Rows are points. The last column is the point's height on a tilted bowl or saddle (a function of degree 2), plus a little noise. Along how many of its main directions does it bend up, bend down or stay straight?

Points (9 x 3):
[[-39  31  58]
 [-48 -12  13]
 [ 22  39   5]
 [-47  17  47]
 [ 42  -8  30]
 [ -1 -20  12]
 [ -8 -48   1]
 [-12  20  24]
 [-11  72  51]]
Directions: 1 up, 1 down, 0 straight

Points (11 x 3):
[[ 22 -47  -9]
 [ 17 -61 -39]
 [-17   7  26]
 [-47   4 -23]
 [ -3  27  40]
 [-29 -46 -47]
 [ 29  70  12]
 [ 11  -2  43]
 [  4 -54 -28]
 [ -3  15  41]
 [-23 -43 -33]]
Directions: 0 up, 2 down, 0 straight

Points (18 x 4):
[[ 27  -1   1  14]
 [ 10 -14 -11  21]
 [-26 -18 -63 -30]
 [ 15 -26 -45   6]
 [-53  -3  14 -13]
 [  1 -28  15  31]
 [ 43 -55  -3  26]
 [-38  59   7 -58]
 [ 18  -7 -90 -50]
 [-16 -52   8  31]
 [  5  79 -31 -75]
 [ 21 -25   1  27]
 [ 30  -3 -18  11]
 [-28 -11 -18   3]
 [ 31  18 -20  -5]
 [-43  51  11 -53]
 [ 52 -44  -1  20]
 [-48 -15  38  -3]]
Directions: 0 up, 3 down, 0 straight

Points (15 x 4):
[[-26  -5 -10 -27]
 [-33  -1 -29 -31]
 [ 33  25   8   1]
 [  3  49  18  21]
 [-18 -37  43  -2]
 [-41 -26   4 -43]
 [-19 -38  12 -16]
 [ 64  12  11  -2]
 [ 46  48  65  87]
 [  2  -2  14   0]
 [ 16  93   7  43]
 [  0 -15  56  31]
 [-44   9 -52 -27]
 [-15  38  28  16]
 [-32 -23 -21 -33]]
Directions: 2 up, 1 down, 0 straight

Points (27 x 5):
[[ -2  -7 -28 -73  19]
 [ -2   9  83  -1 -35]
 [ 36  35  55 -52   6]
 [-26 -11  -8  -4   3]
 [ 13 -49  63  66 -89]
 [ 47  -2 -21 -24  30]
 [  5  37  40  -7   9]
 [ 52 -41  81   7 -43]
 [ -7  44   4 -20  22]
 [  2   6 -47 -17  21]
 [ -2  -6   8 -32  25]
 [-51  24  41  65 -90]
 [ -2 -10 -12 -10  20]
 [ 20  -3 -27  30   4]
 [-30 -30   6  14 -22]
 [ 11 -18  -4 -25  24]
 [ 37  20  35  71 -46]
 [ 24 -18 -18 -54  26]
 [-25  10 -39 -65  15]
 [ 25  47  44 -16  10]
 [-12 -57   1   7 -27]
 [ 16 -46  20   5  -8]
 [-27 -19  19   5 -12]
 [  2  50  -4  57 -30]
 [  4  14  10  42 -10]
 [ 27   6 -15  18  18]
 [ 56 -46 -24  47 -33]]
Directions: 0 up, 4 down, 0 straight

Points (25 x 5):
[[  -3   11  -23   11   -6]
 [  13  -17   -5   19  -18]
 [  -4   58   40    5   31]
 [ -52 -121   -8   25  100]
 [  17  -22   -7  -14    1]
 [  12  -47  -22  -51   52]
 [ -18   69   18   32   52]
 [  43   18   54   10  -49]
 [ -28    7   26   -3   16]
 [  32  -15   11   -4  -20]
 [  21  -12  -37    8  -16]
 [ -13  -14   -5    7    4]
 [ -35    7    5   12   26]
 [  -1   -6   24   39  -16]
 [  20   13  -24  -10    0]
 [   8  -14   -3  -34   15]
 [ -34   18   46  -33   17]
 [  -5   40    6  -14   21]
 [ -17   41    5   16   22]
 [  37   39  -16   27  -16]
 [ -16  -48  -46  -12   25]
 [  17  -70    5  -33   12]
 [ -10   30  -17   65    1]
 [  32  -19   21   14  -41]
 [  14  -28   -4  -66   50]]
Directions: 2 up, 1 down, 1 straight

Points (39 x 7):
[[ 14  24  26   3 -19  -9  -3]
 [-13  21 -33 -31 -24 -13   8]
 [ 22  -2 -41  -7 -60 -45  36]
 [-40  42 -26  16  41   1   0]
 [-15 -25 -39  78 -17  31  54]
 [  1   4  -6  15   1   2   8]
 [-26  84 -20   9  52  51   9]
 [ 23  65 -13  78  12  28  43]
 [ 18 -41 -14   0  24  31  -4]
 [ 31 -25  -4  -9   2  27  15]
 [  8 -33 -40  15   1  20  20]
 [-12 -52 -33   5  12  -7  11]
 [  5  -3  21  11  49  29 -18]
 [-42  -8  22  21 -23 -33   3]
 [116 -13 -22  62 -67  13 121]
 [ 21 -10   0   8  41  37 -13]
 [ 50  -5   5   4  29 -12   4]
 [-33  10  52  19  31 -24 -24]
 [ -2  -8  26 -17 -48  -9   8]
 [  3   7  -3 -13  -6  33   5]
 [  1  -3 -55 -78 -16   5  13]
 [ 99  27   5   2  98  42  -3]
 [ 13  15 -19  58 -22  45  43]
 [-20   4 -15 -38  50 -45 -51]
 [-40  24  24 -17  54  22 -30]
 [  6  20 -57  47 -17  20  44]
 [-55 -11 -36 -19  42 -34 -18]
 [  7 -10 -39 -18   2  -9   8]
 [ 22  -7 -27 -21  26 -31 -13]
 [ 20 -41   7 -14  -2 -72  -1]
 [ 25  15 -33  32 -14 -22  20]
 [-63  38 -31  41  10   9  47]
 [ 22 -29  28  46 -42  23  40]
 [ 24 -14  29  35  13   2  13]
 [-74  52 -46 -55  -5  16  18]
 [ 76  15  46 -15 -10 -20  23]
 [ 58   4  -3   6  11  14  22]
 [ 13  31  30 -10 -10  66   1]
 [-29 -70   3  10 -24  66   2]]
Directions: 2 up, 2 down, 2 straight
